Every row gives one point. The last column is the point's height on a tilted bowl or saddle (a function of degree 2), plus a little noise. Along how many of its main directions does it bend up, bend down or stay straight?

Points (10 x 3)
[-78 -250 60]
[195 -54 172]
[164 271 -12]
[64 -119 90]
[-9 -12 123]
[-167 -139 220]
[-9 -161 87]
[410 -69 427]
[-214 303 -70]
[-107 92 128]
Directions: 1 up, 1 down, 0 straight

Points (15 x 4)
[-3 28 80 -22]
[166 123 -189 13]
[-132 -70 -309 64]
[-176 188 -13 113]
[-21 18 -63 -60]
[-426 -189 128 379]
[-124 -8 317 196]
[-163 19 207 128]
[-130 241 -32 133]
[40 283 -282 135]
[-246 165 -84 156]
[-245 111 57 141]
[-115 329 103 306]
[19 153 -15 -3]
[47 176 361 283]
Directions: 3 up, 0 down, 0 straight

Points (18 x 4)
[237 -107 254 167]
[60 151 -45 85]
[-12 -599 235 129]
[-169 354 279 454]
[24 256 210 307]
[-122 -85 -234 -78]
[129 125 -187 19]
[-213 7 -151 -17]
[-82 -156 221 145]
[-107 -52 -57 11]
[367 -149 -6 92]
[-221 76 149 197]
[69 125 129 177]
[-54 20 15 68]
[-120 -9 -83 3]
[-187 33 39 102]
[48 79 168 171]
[-143 -7 296 257]
Directions: 2 up, 0 down, 1 straight

Points (22 x 5)
[-198 103 201 85 -104]
[-275 273 46 -52 -88]
[-305 264 -423 -13 322]
[164 1 -17 135 -117]
[45 -78 -181 305 -315]
[-164 -81 136 -162 14]
[-93 -271 159 -83 202]
[22 97 -159 3 79]
[-224 -164 -385 -20 251]
[164 -195 128 266 -337]
[91 -16 -146 -221 102]
[332 -136 -12 -14 -16]
[-128 194 158 -27 -129]
[-286 -85 -111 -43 144]
[-18 316 130 -57 -121]
[83 434 290 81 -152]
[35 34 65 -286 -108]
[-46 35 -246 149 27]
[37 -132 -32 -163 137]
[179 356 147 -170 -203]
[52 217 -191 67 98]
[42 -37 -59 278 -260]
Directions: 1 up, 1 down, 2 straight

Points (26 x 5)
[223 83 -197 -19 99]
[-34 5 218 102 -33]
[7 17 -42 74 51]
[-150 68 109 156 15]
[-275 87 -41 -7 -103]
[432 50 183 -359 -178]
[-330 255 200 -105 -155]
[-167 -161 530 -64 -710]
[52 -175 -311 8 -7]
[97 92 -234 -52 5]
[109 336 122 244 173]
[-65 -36 -100 155 28]
[-314 256 -201 107 -219]
[-202 -274 -74 -137 -209]
[241 -80 252 151 18]
[-35 -285 -72 -199 -197]
[226 -22 192 -233 -189]
[14 -226 -9 328 112]
[27 38 -187 323 84]
[-118 -133 -16 9 -54]
[-90 -20 -11 -66 -61]
[-111 172 -20 39 -15]
[-314 -190 -63 128 -97]
[-46 -362 -84 161 -17]
[120 -163 -121 -182 -53]
[65 120 -19 -149 -7]
Directions: 0 up, 1 down, 3 straight

Points (47 x 7)
[-2 -27 242 225 101 -174 -97]
[-13 157 -158 -22 -47 -83 149]
[-209 -325 -95 -160 66 -183 -257]
[60 40 -217 233 -6 -3 154]
[31 28 -59 -146 144 -326 -72]
[120 -290 -114 176 152 57 -249]
[217 20 106 -255 21 -134 9]
[487 -40 -170 -239 -177 26 -205]
[-20 -180 34 173 89 -52 -83]
[335 -65 37 -61 -115 173 -82]
[-176 -229 36 -152 -86 -10 -174]
[185 82 143 -193 -90 -82 33]
[-231 -135 -23 161 -124 -277 -44]
[-306 -65 -81 247 222 -45 74]
[-79 -1 419 55 -100 37 -84]
[355 18 156 439 58 -89 -497]
[198 -330 526 -60 51 -114 350]
[-82 -190 -160 200 51 113 -75]
[-16 -260 54 58 -64 -76 -97]
[-135 -120 174 346 -97 41 -165]
[-44 -199 60 -135 226 79 -101]
[41 181 151 133 49 142 -60]
[134 147 -70 13 148 79 -26]
[257 322 78 -183 33 -167 -104]
[-26 -182 25 -111 78 -211 -67]
[-90 276 -168 -171 39 -122 43]
[384 235 343 82 -200 9 -120]
[-175 -212 209 -143 -12 -46 -97]
[-78 -86 93 174 -223 10 -43]
[-46 -363 83 -264 -30 -17 -100]
[-91 -151 -90 -409 108 47 -341]
[-32 -282 295 277 -54 193 -252]
[113 -323 -92 -204 -139 -81 -144]
[-412 -354 110 -58 71 -88 -371]
[-85 -169 100 321 419 285 -244]
[-118 125 375 5 -11 130 -186]
[137 -84 -239 197 -82 49 -9]
[132 -316 -390 20 -48 -319 -385]
[140 -178 -62 -126 365 -10 -160]
[115 -51 93 -38 -283 -182 35]
[-60 -334 114 -56 -36 -76 -92]
[-88 -253 -69 -165 -200 -226 -143]
[110 -173 100 187 -315 56 -109]
[-241 -29 -178 93 -214 118 34]
[124 288 -4 75 -35 220 -55]
[217 346 -215 74 -161 147 148]
[-52 71 -202 56 -83 -220 205]
Directions: 1 up, 4 down, 1 straight

Points (43 x 7)
[20 153 37 -205 72 -304 44]
[-150 75 28 73 -278 -296 102]
[19 -107 -80 -128 -52 -300 302]
[-12 151 64 72 -83 45 120]
[135 -124 27 -98 -6 -69 128]
[236 65 447 55 256 207 -207]
[263 62 180 -81 4 -212 133]
[-124 -89 46 93 -142 166 -15]
[-120 -64 136 176 -142 135 -46]
[-319 -90 -308 94 -34 -90 209]
[443 17 2 -177 -314 396 -187]
[-145 -290 -308 51 40 111 42]
[121 -5 61 233 -217 225 -53]
[-134 -232 -69 -36 51 60 71]
[-282 -32 -221 43 62 -338 185]
[300 107 -336 524 -367 -3 480]
[98 -194 -127 62 192 74 25]
[136 -124 -139 -4 -206 -325 446]
[-202 -207 198 181 41 -336 170]
[61 -252 -56 -44 -167 -186 256]
[115 -32 -94 387 -66 -308 323]
[111 277 -133 -122 -226 304 146]
[-280 191 -86 -35 14 226 66]
[100 -46 155 -229 -345 109 -172]
[-129 -172 6 86 -67 31 84]
[157 -165 -510 386 -159 64 126]
[-235 -192 48 297 -69 341 -197]
[-22 10 137 142 -55 -227 170]
[59 92 179 172 133 81 141]
[26 130 127 51 200 137 8]
[-26 30 141 1 54 34 38]
[-41 -150 106 91 -127 -32 60]
[13 302 -212 248 337 -253 218]
[148 227 66 122 175 -31 253]
[-90 136 39 275 -171 -11 123]
[7 -117 338 115 48 -292 114]
[30 21 189 59 170 25 41]
[-125 37 159 323 -168 -80 52]
[-22 -1 -17 72 6 369 -130]
[129 -265 -14 -108 180 -93 48]
[9 151 262 -18 -207 -78 -89]
[97 -48 -137 222 69 21 212]
[-171 -408 14 200 126 -232 153]
Directions: 2 up, 3 down, 1 straight
